Each row of a before or after table is a point. One or more steps were done to the points. Then noise was added and the rows were shuffled. The steps act on how far a point lies along the listed directions, d1 being the first. Write out the steps. A step turns or swaps two directions, mirrors them in a line or flattens them onto one, adds a multiple of one to another, or multiplies one. Angles are multiples of 10 degrees, from the lower direction toward the higher: turns from -170 to 170, lines from 10 to 170 but not 90. Use the fewest steps. Two steps may share a direction if one is a turn and the other turns, adds or multiplies; they go together, in the order done. Otherwise the lowest direction goes first.

Directions:
(1): -1.03 1.81 1.12
(2): 2.05 0.52 1.05
(3): -0.56 -1.43 1.80
Before (9 x 3):
-0.03 0.18 -0.37

-0.17 -0.12 0.64

0.27 -0.32 0.29

0.63 -0.16 -0.12

-0.04 -0.03 0.31

-0.43 0.66 0.30

0.18 -0.51 0.38

0.43 0.15 -0.78

1.07 0.39 -0.26
After, 9 rows:
0.72 -0.28 -0.25

-0.52 0.85 0.43

-0.04 0.02 0.36

0.30 -0.36 0.22

-0.02 0.19 -0.37

0.22 -0.55 0.36

-0.21 -0.06 0.70

1.14 0.33 -0.29

0.47 0.05 -0.87
Steps: multiply d1 by 1.3

Directions:
(1): -2.14 1.02 0.59 -0.50 2.27 1.20 0.74 -1.24
(2): 0.64 -0.79 -1.70 -1.54 0.04 1.45 2.36 0.96
(3): -2.17 -0.14 -1.74 -0.05 0.43 -0.65 -1.26 2.22
(4): -0.12 0.73 0.08 2.89 0.33 -0.54 2.12 1.04
Before:
-0.70 0.52 0.63 0.23 0.45 0.04 0.31 -0.47

-0.30 0.08 0.24 0.39 0.40 0.00 -0.12 -0.53

0.64 -0.22 0.15 -0.87 -0.43 0.46 -0.16 -0.49

0.23 0.14 0.80 0.06 -0.18 0.31 -0.43 -0.94

0.43 0.21 -0.23 0.29 0.04 0.34 0.76 -0.08

0.49 -0.57 -0.89 -1.00 -0.44 0.50 0.06 0.04

-0.49 0.31 0.31 -0.07 0.53 0.00 -0.24 -0.46

0.26 -0.51 0.05 -0.59 -0.46 0.38 -0.33 -0.03

0.49 -0.43 -0.42 -0.41 -0.48 0.12 0.51 0.20

0.25 -0.34 -0.52 -0.21 -0.20 0.31 0.86 0.43

-0.04 0.30 0.72 -0.23 0.19 0.36 0.53 -1.29
After (11 x 8):
0.01 0.43 0.72 0.40 0.20 0.23 0.96 -1.06

0.64 0.11 -0.28 0.38 -0.18 0.20 0.72 0.06

-0.45 0.43 0.31 0.47 0.56 -0.13 0.12 -0.27

0.39 -0.47 -0.38 -0.83 -0.38 0.28 0.27 -0.01

-0.07 -0.39 0.13 -0.94 -0.13 0.62 -0.39 -0.32

0.10 -0.44 -0.79 -1.41 -0.04 0.80 -0.03 -0.30

-0.18 0.11 0.22 0.78 0.29 -0.13 0.09 -0.36

-0.46 0.58 0.57 0.97 0.22 -0.27 0.72 -0.07

0.09 0.25 0.83 0.18 -0.02 0.37 -0.26 -0.97

0.33 -0.42 -0.55 -0.40 -0.28 0.31 0.70 0.38

0.26 -0.07 0.26 -1.12 -0.01 0.72 -0.13 -0.77
Steps: turn d1 and d4 by 40 degrees; multiply d4 by 1.3

Directions:
(1): 1.62 -0.56 1.13 1.57 0.92 -0.37 -2.83 -0.51 0.37 1.11 1.79
(2): -0.02 -0.08 1.36 -0.50 -1.53 1.50 -1.65 0.19 -2.74 -1.85 -0.17
(3): 2.17 0.54 1.45 -1.48 2.24 1.69 0.84 1.06 -0.20 0.69 -0.98
(4): -0.21 0.30 -0.68 -1.67 0.49 1.59 -0.39 -0.48 2.02 -2.08 2.37
Before, 9 rows:
-0.79 0.38 -0.41 -0.21 -0.62 0.30 0.16 0.27 0.03 -0.96 0.08

-0.14 -0.08 0.02 -0.16 -0.20 0.23 0.26 0.03 -0.25 0.20 -0.33

0.85 0.31 0.27 -0.37 0.89 0.60 0.27 0.27 0.04 0.07 0.14

-0.02 -0.32 0.11 0.12 -0.71 -0.22 -0.31 -0.12 -0.48 -0.27 -0.44

-0.67 -0.24 -0.16 -0.11 -0.42 -0.25 0.27 -0.16 0.06 -0.15 0.05

-0.31 -0.27 -0.15 1.14 -0.34 -1.10 -0.76 -0.69 0.14 0.15 0.76

0.39 -0.07 -0.04 0.26 0.84 -0.07 -0.34 -0.18 0.98 0.80 0.56

-0.33 -0.05 -0.16 0.54 -0.64 -0.66 -0.01 -0.09 -0.49 0.12 -0.18

-0.13 -0.46 -0.66 0.22 0.45 -0.58 0.27 -0.30 0.90 0.21 0.06
After, 9 rows:
0.63 0.01 0.40 -0.17 0.71 0.60 -0.48 0.04 0.23 0.37 0.29

-1.07 -0.31 -0.66 1.36 -1.37 -1.41 -0.66 -0.60 -0.31 0.03 0.46

-0.61 -0.57 -0.58 0.29 -0.45 -0.45 -0.31 -0.42 0.07 -0.47 0.11

-1.58 0.34 -1.10 0.11 -1.23 -0.28 0.41 0.01 0.40 -1.04 0.23

2.09 0.65 1.13 -1.41 2.23 1.72 0.88 0.92 -0.18 0.37 -0.62

-0.38 -0.51 -0.30 0.62 -0.85 -0.85 -0.45 -0.35 0.03 -0.05 -0.05

-1.81 -0.68 -1.04 2.22 -2.01 -2.26 -1.64 -1.47 0.10 -0.43 1.59

-1.31 -0.38 -0.58 0.33 -1.15 -0.73 0.04 -0.49 0.12 -0.41 0.35

0.06 -0.04 0.12 -0.14 -0.02 0.24 0.20 0.05 -0.13 0.37 -0.31
Steps: add -0.7 times d4 to d1; multiply d2 by 0; multiply d3 by 3

Directions:
(1): 1.87 0.38 -0.36 0.89 1.21 -1.90 0.15 0.72 0.55 0.08 0.38 -2.22 -3.24
 0.05
(2): 1.94 -2.22 -0.68 -0.18 1.09 -0.16 -1.66 -2.97 -1.21 -0.62 -1.38 0.48
 -0.07 -0.38
(3): 0.67 1.40 1.35 -0.09 -1.33 -0.10 -1.81 0.04 1.85 -0.67 -1.96 2.00 -1.41
 1.74
(4): 0.59 -0.08 -0.27 0.08 2.08 -1.57 -0.83 0.44 0.98 3.21 0.57 1.19 1.66
 1.50
(5): 2.36 1.19 -0.76 -2.80 1.17 0.69 0.91 0.92 1.42 -0.91 -0.29 0.61 0.83
 -1.78
Before, 12 rows:
0.49 0.19 0.35 -0.38 0.14 -0.20 -0.73 0.00 0.80 0.24 -0.47 1.19 0.55
 0.73

0.13 -0.19 -0.15 0.46 0.24 -0.41 -0.32 0.08 0.47 0.39 0.02 -0.06 0.27
 0.45

1.62 0.11 -0.24 -0.11 0.75 -0.62 -0.57 -0.01 0.13 -0.07 -0.46 -0.48
 -1.05 -0.07

0.81 0.35 -0.12 -0.90 0.32 0.21 -0.42 0.15 0.97 0.25 -0.58 1.06 0.88
 0.30

0.74 0.65 0.16 -0.49 -0.11 -0.06 -0.66 0.27 0.71 -0.26 -0.57 1.10 -0.33
 0.52

-0.32 -0.31 0.07 0.15 -0.15 0.13 -0.25 -0.24 -0.25 -0.01 -0.08 0.67 0.40
 0.19

0.26 0.00 -0.07 -0.46 0.02 -0.02 -0.56 -0.66 0.20 -0.02 -0.47 0.63 0.42
 0.12

-0.52 0.30 0.16 0.29 0.44 -0.75 0.02 0.52 0.30 1.24 0.83 -0.12 0.32 0.43

-0.15 0.38 -0.29 -0.23 -0.26 -0.02 0.53 0.50 0.72 0.08 0.26 -0.10 0.19
 -0.24

-0.04 -0.31 -0.08 0.56 0.13 -0.35 -0.59 -0.28 -0.21 0.58 -0.39 0.23
 -0.01 0.68

0.12 -0.47 0.03 0.36 -0.24 0.22 -0.19 -0.54 -0.59 -0.69 -0.18 -0.20
 -0.66 -0.36

0.18 0.02 0.08 -0.17 -0.25 -0.20 0.21 -0.02 -0.10 -0.25 0.03 -0.27 -0.60
 -0.33
After, 12 rows:
0.66 0.01 0.22 -0.43 0.26 -0.20 -0.84 -0.26 0.71 0.20 -0.59 1.27 0.54
 0.70

0.15 -0.25 -0.19 0.47 0.29 -0.38 -0.33 0.04 0.43 0.41 0.01 -0.05 0.30
 0.46

-1.15 1.01 0.36 0.34 0.12 -0.69 0.54 1.44 0.66 1.43 1.25 -0.28 0.36 0.56

0.16 0.01 0.09 -0.20 -0.23 -0.20 0.18 0.00 -0.07 -0.30 0.04 -0.25 -0.62
 -0.34

0.98 0.16 -0.19 -0.91 0.38 0.17 -0.56 -0.13 0.90 0.23 -0.69 1.07 0.84
 0.29

-0.16 -0.52 0.04 0.12 -0.04 0.12 -0.36 -0.52 -0.37 -0.06 -0.19 0.73 0.39
 0.14

-0.68 1.02 -0.09 -0.15 -0.52 0.04 1.01 1.31 1.07 0.29 0.64 -0.24 0.21
 -0.13

0.62 -1.00 -0.13 0.31 0.00 0.19 -0.58 -1.27 -0.89 -0.81 -0.52 -0.08
 -0.66 -0.48

0.82 0.57 0.15 -0.48 -0.08 -0.07 -0.72 0.20 0.71 -0.29 -0.63 1.12 -0.33
 0.49

2.23 -0.56 -0.40 -0.15 1.09 -0.64 -1.11 -0.92 -0.25 -0.27 -0.90 -0.31
 -1.06 -0.23

0.25 -0.70 -0.18 0.52 0.33 -0.38 -0.82 -0.82 -0.39 0.47 -0.62 0.30 -0.01
 0.66

0.72 -0.51 -0.24 -0.50 0.26 -0.09 -0.97 -1.37 -0.09 -0.16 -0.82 0.76
 0.40 0.05
Steps: multiply d2 by 2.5

Directions:
(1): 0.58 -2.42 -1.58 -1.13 -1.15 -0.64 -0.92 -1.60 -1.44 -0.30 -1.68 -0.56
 2.11 -0.60 -1.36 -1.83 -1.16 1.42 -1.29 -1.35
(2): 0.94 0.27 0.91 -1.04 -2.84 1.64 1.88 0.33 -2.29 -0.90 -1.11 -0.44 -0.75
 0.47 -0.66 0.71 2.41 0.05 -1.50 1.64
(3): -1.08 -1.59 -1.96 0.00 -0.06 1.15 2.06 -0.33 1.69 -2.71 0.68 -0.16 1.69
 1.43 -0.17 -0.35 -0.78 -1.88 0.63 1.94
Before (13 x 20):
0.21 -1.06 -0.68 -0.36 -0.51 -0.04 0.15 -0.49 -0.09 -0.56 -0.73 -0.11
 0.60 -0.22 -0.49 -0.57 -0.53 0.17 -0.17 -0.25

-0.12 1.00 0.45 0.48 0.41 -0.20 -0.58 0.72 0.42 0.47 0.45 0.09 -0.89
 -0.19 0.44 0.46 0.62 -0.17 0.43 -0.18

0.09 0.56 0.49 0.38 0.51 -0.06 -0.51 0.36 0.28 0.49 0.24 0.35 -0.14
 -0.31 0.20 0.31 0.04 -0.14 0.47 -0.09

-0.48 0.19 0.23 0.34 0.38 0.01 -0.04 0.27 0.32 0.18 0.54 0.41 -0.40 0.37
 0.19 0.10 0.03 -0.10 0.37 -0.27

0.03 -1.29 -1.08 -0.24 -0.40 -0.27 -0.27 -1.06 0.19 -0.62 -0.56 -0.31
 1.49 0.03 -0.61 -0.87 -0.77 -0.06 -0.16 -0.34

0.21 -0.64 -0.19 -0.38 -0.51 0.02 0.15 -0.47 -0.68 0.01 -0.70 0.11 0.33
 0.16 -0.48 -0.37 0.06 0.34 -0.51 -0.23

-0.05 0.57 0.82 -0.14 0.27 -0.07 -0.31 0.30 -0.21 0.65 0.07 0.20 -0.75
 -0.16 0.20 0.32 0.38 -0.22 0.02 0.16

-0.12 -0.91 -0.43 -0.17 -0.08 -0.49 -0.23 -0.34 0.02 0.10 -0.34 0.03
 0.38 0.02 0.12 -0.80 -0.32 0.31 -0.06 0.00

-0.01 -0.82 -0.62 -0.32 -0.70 0.28 0.06 -0.18 -0.10 -0.60 -0.25 -0.20
 0.46 0.41 -0.32 -0.69 0.17 0.09 -0.29 0.13

-0.10 0.70 0.32 0.38 0.08 0.49 0.54 0.54 0.08 -0.05 0.50 0.16 -0.67 0.33
 0.56 0.81 0.63 -0.38 0.27 0.61

-0.17 0.37 0.20 0.42 0.69 -0.20 -0.24 0.16 0.30 0.47 0.24 -0.07 -0.48
 0.27 0.17 0.26 0.15 0.22 0.09 0.06

0.22 0.61 0.53 0.32 0.17 -0.11 -0.36 0.36 -0.58 0.66 -0.02 0.06 -0.73
 0.02 0.06 0.25 0.47 0.06 -0.03 -0.30

0.13 0.90 0.49 0.22 0.31 0.12 0.39 0.64 0.03 0.40 0.08 0.00 -0.70 -0.03
 0.62 0.60 0.67 -0.17 0.34 0.37
After (13 x 20):
0.45 -0.71 -0.16 -0.33 -0.56 -0.24 -0.24 -0.39 -0.55 0.11 -0.93 -0.06
 0.25 -0.49 -0.55 -0.50 -0.31 0.59 -0.31 -0.63

0.27 -0.95 -0.69 -0.09 -0.07 -0.89 -1.22 -1.07 -0.09 0.44 -0.71 -0.15
 1.18 -0.56 -0.57 -0.93 -0.91 0.58 -0.24 -1.28

-0.06 0.22 -0.04 0.15 -0.54 0.89 1.15 0.41 -0.10 -0.71 0.35 -0.07 -0.28
 0.62 0.32 0.67 0.78 -0.65 -0.01 1.09

-0.69 0.00 -0.10 0.45 0.72 -0.14 -0.19 0.19 0.83 0.04 0.83 0.61 -0.10
 0.40 0.25 -0.13 -0.38 -0.15 0.63 -0.39

-0.40 0.20 -0.12 0.54 1.09 -0.31 -0.26 0.07 0.81 0.29 0.44 -0.08 -0.22
 0.30 0.25 0.13 -0.26 -0.01 0.39 0.09

-0.07 0.62 0.21 0.17 0.00 0.56 1.02 0.58 0.15 -0.25 0.16 -0.14 -0.42
 0.23 0.57 0.58 0.79 -0.56 0.28 0.93

0.32 -0.65 -0.28 -0.57 -1.12 0.32 0.01 -0.18 -0.69 -0.29 -0.64 -0.37
 0.15 0.30 -0.43 -0.65 0.65 0.51 -0.73 0.02

-0.25 0.54 0.68 -0.08 0.24 0.21 0.13 0.26 0.00 0.27 0.32 0.24 -0.62 0.13
 0.29 0.37 0.48 -0.54 0.12 0.67

-0.50 0.68 -0.08 0.66 0.77 -0.11 -0.28 0.69 1.08 0.03 0.79 0.13 -0.54
 0.12 0.53 0.39 0.24 -0.63 0.85 0.14

-0.24 0.40 0.11 0.61 1.05 -0.20 -0.58 0.27 0.96 0.26 0.58 0.41 0.10
 -0.15 0.32 0.25 -0.46 -0.44 0.86 -0.14

-0.15 -0.68 -0.22 0.01 0.32 -0.85 -0.72 -0.39 0.12 0.59 -0.23 0.17 0.15
 -0.20 0.29 -0.76 -0.55 0.50 -0.06 -0.35

0.14 0.69 0.49 0.41 0.21 0.25 0.18 0.57 -0.40 0.31 0.18 0.08 -0.68 0.30
 0.12 0.44 0.62 -0.37 0.12 0.16

0.43 -0.20 0.30 -0.51 -1.01 0.18 0.22 -0.33 -1.29 0.40 -0.93 0.12 -0.17
 0.13 -0.50 -0.06 0.72 0.52 -0.78 -0.18
Steps: turn d1 and d3 by -40 degrees; multiply d2 by 2.5

Directions:
(1): 0.48 1.00 2.08 -0.30 3.87 -1.58 1.00 -1.18 1.45 -0.45 -0.62 -0.92 0.43
 -1.44 -1.15 1.01 -1.24 -0.98 0.21 -1.30 0.39 -2.48 2.48 -0.25 -0.55
 -2.34 -1.06 -0.06 0.01 0.74 1.23 -0.42
(2): -0.12 0.66 -0.55 2.56 1.24 -0.55 0.61 -1.80 -0.99 0.01 1.81 -0.68 -0.20
 0.09 2.55 -0.69 0.01 -0.79 2.19 -0.38 1.89 -0.01 1.25 1.66 3.33 1.55
 -1.49 -1.41 0.82 -0.89 -1.44 0.59
(3): -0.87 -1.80 -1.26 -0.22 0.26 1.05 -1.77 0.14 0.78 0.73 -1.21 -1.66 1.33
 -1.18 -1.56 0.52 -0.93 -1.14 -0.26 1.07 0.97 0.13 3.05 0.09 -0.76 1.83
 -0.36 2.71 0.39 -2.36 -2.77 -0.07
Before, 9 rows:
0.16 0.24 0.19 -0.29 -0.24 -0.08 0.27 0.27 -0.03 -0.11 -0.27 0.32 -0.38
 0.35 -0.41 -0.02 0.17 0.26 -0.44 -0.20 -0.33 -0.11 -0.89 -0.29 -0.62
 -0.73 0.59 -0.21 -0.41 0.52 0.48 -0.04

0.05 -0.07 0.25 -0.31 -0.22 -0.35 -0.03 -0.10 0.13 0.35 -0.10 -0.07
 -0.20 -0.26 -0.12 -0.15 -0.09 -0.24 -0.43 -0.20 -0.13 -0.09 -0.15 0.11
 -0.15 -0.13 0.26 -0.16 -0.03 0.10 0.35 0.06

-0.51 -0.26 0.34 -0.46 0.19 0.05 -0.38 0.25 0.41 0.05 -0.38 -0.47 0.15
 -0.42 -1.11 0.15 -0.19 -0.22 -0.02 -0.02 -0.19 -0.24 0.48 -0.42 -0.48
 -0.02 0.16 0.74 0.00 -0.10 -0.12 -0.21

-0.39 -0.09 0.11 -0.48 0.22 0.11 0.03 0.22 0.11 0.14 -0.32 -0.14 0.08
 -0.12 -0.59 0.30 -0.50 0.11 -0.32 0.03 -0.51 0.02 0.17 -0.22 -0.76
 -0.11 0.01 0.27 -0.30 0.34 -0.04 0.04

-0.13 0.07 -0.06 0.05 -1.44 0.31 0.03 0.46 -0.21 0.18 0.19 0.60 -0.50
 0.31 0.59 -0.22 0.63 0.71 -0.24 0.07 -0.76 0.26 -1.23 0.12 0.09 0.38
 0.48 -0.37 0.05 0.54 0.39 0.14

0.36 0.05 0.40 -0.82 -0.21 -0.19 -0.01 0.51 0.23 -0.33 -0.48 0.24 -0.10
 0.39 -1.06 0.53 0.14 0.30 -0.82 -0.01 -0.83 -0.38 -0.94 -0.52 -1.14
 -1.18 0.39 0.15 -0.32 1.10 1.04 -0.30

-0.03 -1.16 -0.43 -1.23 -0.90 0.86 -1.00 0.93 0.45 0.03 -1.24 -0.04 0.43
 -0.04 -1.25 0.43 -0.24 0.15 -1.18 0.70 -0.67 0.35 -0.08 -0.82 -1.70
 0.16 0.67 1.28 -0.29 -0.25 -0.41 -0.14

0.09 0.77 0.53 0.37 0.56 -0.08 0.32 -0.10 -0.10 -0.20 0.86 0.24 -0.26
 0.28 0.52 -0.38 0.04 0.16 0.03 -0.20 -0.14 -0.08 -0.10 0.22 0.38 -0.33
 -0.14 -0.46 0.11 0.49 0.51 0.16

-0.20 -0.36 -0.72 0.61 -1.35 0.34 -0.14 0.21 -0.60 0.00 0.73 0.45 -0.22
 0.60 1.03 -0.61 0.31 0.21 0.26 0.45 -0.20 0.81 -1.06 0.50 0.69 0.82
 0.41 -0.44 -0.17 -0.30 -0.32 0.20
After:
0.48 0.29 0.73 -0.75 0.34 -0.42 0.20 0.28 0.34 -0.44 -0.38 0.20 -0.09
 0.25 -1.03 0.60 -0.02 0.20 -0.59 -0.25 -0.80 -0.79 -0.70 -0.47 -1.01
 -1.49 0.23 -0.10 -0.31 1.26 1.23 -0.33

-0.02 -1.19 -0.19 -1.34 -0.22 0.70 -1.00 0.74 0.78 0.00 -1.46 -0.33 0.61
 -0.37 -1.71 0.68 -0.49 -0.09 -1.24 0.61 -0.55 -0.05 0.57 -0.90 -1.92
 -0.10 0.51 1.51 -0.28 -0.29 -0.45 -0.21

-0.39 -0.06 0.13 -0.48 0.49 0.03 0.05 0.09 0.15 0.08 -0.27 -0.20 0.15
 -0.22 -0.61 0.39 -0.58 -0.01 -0.24 -0.05 -0.37 -0.08 0.35 -0.14 -0.62
 -0.15 -0.09 0.22 -0.22 0.30 -0.11 0.00

0.15 0.87 0.57 0.41 0.41 -0.07 0.37 -0.06 -0.21 -0.22 0.95 0.41 -0.35
 0.43 0.66 -0.43 0.08 0.27 0.08 -0.23 -0.18 -0.03 -0.41 0.27 0.41 -0.32
 -0.07 -0.64 0.12 0.61 0.54 0.16

-0.60 -0.29 0.35 -0.39 0.44 0.04 -0.36 0.15 0.46 0.14 -0.43 -0.63 0.24
 -0.48 -1.15 0.16 -0.26 -0.38 0.09 -0.06 -0.08 -0.32 0.79 -0.29 -0.36
 0.03 -0.01 0.85 0.00 -0.25 -0.26 -0.27

-0.16 -0.40 -0.70 0.27 -1.60 0.44 -0.25 0.47 -0.55 0.00 0.55 0.65 -0.30
 0.66 0.75 -0.55 0.39 0.35 -0.03 0.54 -0.46 0.91 -1.37 0.32 0.29 0.63
 0.70 -0.33 -0.24 -0.15 -0.05 0.12

0.14 0.45 0.38 -0.30 0.01 -0.27 0.45 0.19 0.06 -0.16 -0.22 0.34 -0.37
 0.27 -0.37 0.00 0.18 0.24 -0.36 -0.30 -0.34 -0.32 -0.92 -0.29 -0.58
 -0.99 0.51 -0.35 -0.40 0.70 0.64 -0.05

0.05 -0.03 0.30 -0.30 -0.13 -0.37 -0.03 -0.13 0.11 0.38 -0.07 -0.09
 -0.19 -0.23 -0.11 -0.14 0.00 -0.26 -0.40 -0.27 -0.08 -0.19 -0.13 0.14
 -0.12 -0.21 0.20 -0.23 -0.05 0.19 0.38 0.04

-0.04 0.13 0.16 -0.15 -1.40 0.26 0.15 0.54 -0.10 0.12 0.06 0.78 -0.57
 0.33 0.49 -0.14 0.60 0.77 -0.41 -0.07 -0.98 0.16 -1.42 -0.08 -0.16 0.00
 0.53 -0.43 -0.07 0.86 0.68 0.07
Steps: turn d1 and d2 by 20 degrees; multiply d3 by 1.3
